Each row is a point. Examples show where two turns around zero, p and q, send a point. Where does a point land after both, in the order given? Backwards means that the second turn is done in reverse. Each puzzle has new turns, and all numbers are rounded.

Turn p:
[ 17 -14] => [18 13]
[30  5] => [ 3 30]
[-47   9] => [-21 -43]
Turn q:
[20 20] => [28  4]
[-28  -6] => [-26  12]
[-23  22] => [-5 31]
[ 31 -36] => [  4 -47]
Where do these land?
p, then q: [-17  14] => [-22   0]
q, then p: [-34 -36] => [ -4 -49]
p, then q: [32  5] => [22 24]
p, then q backwards: [-20   8] => [  0 -22]
p, then q: [39 10] => [24 32]

Turn p:
[ -2 -32  -8] => [ 23 -15 -18]
[ 24 -19  36] => [35 -2 32]
[-11  23  18] => [-22  -3  22]
[-10  28 -46] => [-36  21 -36]
Turn q:
[-10  45  34] => [47 30 12]
[ 45  -7 -20] => [  1 -50   2]
[  4 -22 -36] => [-27 -23 -23]
[-10  -7  18] => [-5 16 14]
[-30 -10   5] => [-16  27  -4]
Where do these land?
q, then p: [-23 -26 -42] => [-27 -20 -43]
q, then p backwards: [-25  38 -25] => [ 19 -25 -41]
p, then q: [17 11  9] => [19  7  9]
q, then p: [ 3 -5 32] => [-2 -2 32]
q, then p: [ 28 -17  26] => [ 17 -23  30]

Turn p:
[ 25  -6 -33 -33  -1 -20] => [  0 -11 -15 -22  16 -46]
[-37  -3 -27   0 -43 -16] => [-48  -3 -35  14 -20 -10]
[ 15 -16  15 -10  23  39] => [ 47 -12   9 -12 -14  12]
[ 23   4   7 -18  15   0] => [ 21   4  14 -14   8 -16]
[-40  12 -36  10 -24 -27] => [-53  10 -39   6   3   0]
[ 15 -17  36  39   4  17] => [ 18 -20  33  28   1  32]
[ 27 -11  22 -55  41 -19] => [ 22   1  39 -59   3 -30]
[-16  37  10  15 -29  -3] => [-20  35  -2  34  -7   3]
[-11   0   6  54  15  28] => [13 -5 -5 26 12 56]
Turn q:
[ 14  18  20 -19   6 -48] => [ -6  34  18  18   6 -42]
[  7 -20 -31  26 -24 -19] => [ 23   2 -46   2 -17  -9]
[-21  34 -20  23 -26  35] => [-12  14 -22 -43  -3  41]
[-14 -33 -10 -24  33 -28] => [ -9 -30  -7  34  25 -33]
[ 13  13  -6 -14 -13  12] => [ 16  13   7 -11  13  11]
[-18 -56  24 -13  27  23] => [ -2 -69  24  13  -2  -5]
[-4  3 13 55 23 17] => [-28  -7  -4  13 -45  31]
[ 54   8 -21 -17 -21   8] => [53 29  3  7 15 16]
[-31  33  29 -17  -5   0] => [-34  12  26 -32  10 -11]
Where do these land?
p, then q: [-26   7  14 -42  -3  27] => [ 29  33   0 -36  14  -8]
q, then p: [ -7  14 -28 -13   1 -47] => [-23  21 -16 -17  43   5]
p, then q: [  2  -2  17 -28  32 -25] => [ -5   3  39  -4  24 -23]
p, then q: [-25 -18   8 -34   1  17] => [ 32   5   0 -31  16 -14]
q, then p: [ 11 -25   6  38 -26   3] => [ -1 -19 -12  29 -10 -38]
q, then p: [ 10 -37 -33  19  31 -16] => [ -9 -38 -26  24  31  19]
q, then p: [-16 -11 -15  15  13  21] => [  8 -23 -23  -3 -15  12]
p, then q: [  0  23  -6  43  -1 -14] => [-36  -8  -5  12 -10  31]
q, then p backwards: [ 51  48  37   0 -47  33] => [-13  32  66 -27  53  23]

Turn p:
[-21   9 -17  -9  -9  33  -3   1] => [-26   7   1 -16  25  20 -10   0]
[  5 -18 -13  50  -9  -2 -18   3] => [-13 -28 -22  29 -18   7 -25 -12]
[  0  11 -21  12  11 -17  -3 -10] => [ -2   9  -4  25   4  -5   3 -21]
[ 29 -12  -5   5  -5  -7 -18 -13] => [ 19  -7 -14   0  -7 -14 -21 -17]
[ 20  16  -4  11 -14   0  18  -8] => [ -5  22  -2  -2 -26   0  -7 -11]
[ -7   4  38 -20  43   6  -7  -5] => [39 -5 37  2 18 11 11 20]
[  9   5  24 -23  -8  11  12  51] => [  1  14  -7 -19  -6  -4   4  59]
[-24   5  -4  -2 -16 -18   1 -12] => [-23  -6  12   0   3 -16  14 -14]
[-11 -20   2 -24   6  -5  17  -8] => [  9  -7  -1 -20   8   2  30  -4]
Turn q:
[-23   1  -7   4 -16   9  11  -7] => [-21  -6  -3 -17  -7  -1  14   9]
[ -7  -6   2  15  -9 -45  20  14] => [  1   3  18  16  11 -37  19  23]
[-20   5 -24  13  -1 -10 -11   9] => [-20  -8  -6   8   7  -4 -10  27]
[-26   5   5   2   4   3 -31 -30] => [-28  10  10 -19 -12   2 -34  -2]
[ 76   3   3 -28   4  10  12  -4] => [ 49  27 -27  27  -6  16  15 -41]
[ 33 -13   4  10   9  12  12   4] => [ 25  -7   3  21 -14  14  12 -12]
[-15  19   7   7   7   5   8  11] => [-12  -6  12  -4  21  10   8   2]
[  7  -4   8  -3 -16   2 -25   9] => [ 19  11  -3 -12  -3   6 -14  15]
[-24 -10   1 -20  19  12   4  -5] => [-11 -24  -4 -18   4  -8 -10 -21]
Where do these land?
p, then q backwards: [ -1 -23   5   3  14  17  -2   0] => [ 3 -4  0  1  4 24 -4 21]
q, then p: [ -5  14  16   8 -10  23  41 -15] => [ -8   9  20 -32 -14  23  28  -7]
p, then q backwards: [ -3 -18 -38 -25  14 -44 -14  -8] => [ 13   3 -13 -43  11 -24  41  16]
q, then p: [-28  23  18   7 -23  20  -6 -10] => [ -7  11  20 -28  25   6  12  24]
q, then p: [  3  18   2   9  11  23 -17 -13] => [ -9  -6  15 -11  16  18 -22   0]
p, then q: [ 12  -7  -7  10   0 -14  21   9] => [-10   5 -14   5  -6   1  22  14]
q, then p: [  5  -4 -11   5 -15  11 -16  -8] => [-19   6 -10  -8   7  -3 -14   6]
q, then p backwards: [-4 15 18 10  7  9 11 65] => [-31 -21  15 -28  46  17 -18   7]
q, then p: [ 15  -8  -5 -26  -2 -12 -12  -9] => [  0  14  -5  12   5 -21 -12 -20]
p, then q: [  7 -11   2  -1   4 -33  -6 -12] => [  3  13   7  20 -17 -21  10   0]

Turn p:
[-16 -51   9   1  19  17  19 -50  10   2  23] => [ 29 -31 -33 -39  22  21  20  -3  30 -21   4]
[ 19  50  -1  -6 -21   1  17  -1 -52  18  -7] => [ -6  12 -17  13   6 -26 -22  -3 -55  17 -40]
[ 11  -7  27  21  16  24   0 -18  25  28  30] => [  8  10 -30 -13  28  24  29 -12  -7   3  33]
[-17 -26 -20   1  18 -57 -38   9  12   7  -5] => [ -9 -15  49 -17   5 -21   6  15  40  31  19]
[-14 -24 -38   3  29  26   6 -28  48   5  34] => [ 12  22 -30 -22  28  27  -1  12  62 -14  19]
[ 53  28  12 -30 -27  19  -4  11 -29  -2 -38] => [ 22  14  25  38   3 -10 -23 -22 -57 -17 -26]
[  2  27  25 -39 -36  12  14  10  -5   6  11] => [ 15  29  -3 -13 -33   9  -5 -20 -38   1 -22]
[ 23  20   0   0 -65  20  15  22 -35  18 -25] => [ 29  13  -5  44 -23  -7  -2  17 -56  11 -36]
[  9 -17  -3  19  11  -8  16 -38  38 -27  40] => [ -1   6 -31 -12  13  -5  36 -26  51 -19   6]
[  3  38  18  -1 -44  38 -21 -14 -28 -10  -8] => [ 20  -3 -26  35 -22   7 -30 -35 -36  19 -11]
[ -8 -21 -11   8  24 -16 -13  46 -16 -23   9] => [-20 -12  18  -3 -20 -32  -8  28   9 -16  34]
[-32  -9 -12   0  48 -30  -9  16  12 -10 -20] => [-43 -20  35 -19   5   5 -12  19  30  -2  14]
[-32  -8  -7  24  27 -47  -2  35  21 -12 -44] => [-56 -25  49   9 -10   8  13  30  27   8   5]
Turn q:
[-25  36  24  25  28  10 -23 -36  33   9  27] => [ 29  33  20  26 -11  -4  -4 -44  21 -47  -3]
[  9  -8  43  24 -44   8 -13 -21  27 -34 -20] => [ -7  -5  -1  52 -13  23  18  39  40 -21  11]
[ 23 -16 -17  -3 -11 -18  35 -14 -27 -31 -15] => [-13 -22 -43  -2  26  14  28  17 -13  12 -11]
[-12  54 -42 -23  13  -3 -31 -37 -30  -2  10] => [ 41  26 -33 -33  15  40 -32 -36  -4 -11   2]
[ 14 -39 -34  -6  -7 -24  28  -5  21  15  -2] => [-50 -13 -28  -8  -8 -17   8 -14   4  23 -18]
[-12 -34 -27 -20  -4 -15   0  17  10 -20 -21] => [-28   3 -26 -19  11 -25 -12  28  13  15   3]
[ -5  27  25  -6  -2 -35 -34   6 -23  40  35] => [ 25   0   6 -10 -47   5 -12 -27 -36 -16  41]
[ 28 -28  -9  18  39  44 -11  30  38  50 -25] => [ -8 -26  51  10 -17 -39 -40  -7  16  26 -56]
[ 28   4  38 -45  37  45  15   9 -36 -12 -22] => [ 35 -30  37 -43  17  13  17  42 -15 -19 -39]
[ 41  -9 -38 -13  38  -8  13  19 -18 -30  -4] => [ 22 -39 -29 -31  33 -24   6   0   0  28 -20]
[-31  22  31  20 -32 -33   4 -10 -19   3 -12] => [  3  33 -14  33 -19  19  13  16 -33 -12  27]
[ -7 -13  18  -2 -12  47 -10   8   6 -19  15] => [ -7  -8  41   1  22  10  -1  15  27 -13  15]
[-36 -14 -33  11  -6   3   8   6 -20  -8  24] => [-24  14  -4  -4  41  -5 -12 -17 -15   7  26]
[-15  18  20  21 -36 -21  18  29  38  39   9] => [-18  33  25  29 -49 -10  22 -11  -4  30  21]
Where do these land?
p, then q: [ 15   6   3  16 -20   6 -23 -11   7  19 -49] => [  4 -23  29  41   3  -4  -9  -6 -23 -10 -26]
p, then q: [-22  60  16  -1   6  -8  49 -16  -9   6 -23] => [ -8  46  -4  -5  26  16 -45  34 -26  -7 -26]
p, then q: [-31  13 -12  21  -3 -13 -27  -2   0 -33 -15] => [-36  14   7  30 -20  -9 -21  -8  14 -11  13]
q, then p: [-12   2  -3  -9  -5   1 -32 -37 -13  13  13] => [ 18  -4 -15  14 -11  -1 -30 -28  21  -7  12]
q, then p: [ -9 -37  24  -7  61 -42 -16 -46 -17 -10   5] => [ -7 -32  23  17 -22 -55 -21  -8  52 -32 -26]
p, then q: [ -9   0 -67  22  11 -36 -16  33  22 -17  14] => [  8  46  13  20 -45 -44  13 -13  21  17  32]
p, then q backwards: [ -9 -25 -21 -12 -38  -5   5  60  11  33  40] => [-23  38  38 -34 -15 -27  -1  45  15  -7 -35]
p, then q: [ -7   9  13   7 -21   4   8 -11 -41 -26  13] => [-27  -9 -43   6   2  13 -20   5  -7  10   7]
q, then p backwards: [ 11  -4 -17  13  72  23  37   3   3  15 -45] => [ 28  20 -25 -25 -29 -38  34 -37 -43  18 -25]
q, then p: [-24 -16 -11  21 -23   2  30 -22  18  -9   2] => [-41  -7 -28  -3   1  23  -7  12  17  12  -6]
p, then q: [ 32  11 -35 -48 -30  10   4  25  -3  16 -10] => [ 65 -10  -3  19 -26  20   1  25  -6  15   4]
q, then p: [ 42  -3  -5  31  -1  10  14   4  -9 -18   7] => [  9 -19  -6  -2  32   8  29  28   5 -15  10]
q, then p: [ 14   6  44 -54 -21   8 -30   6 -15  -8  14] => [ 37  29   0 -10 -48  -1   4 -12 -13 -42  17]
q, then p: [ 12 -21  71  -1  10  41  -2  14  47  19  33] => [ -7 -27   6  -8 -51  23  72 -41  -8 -18  -3]
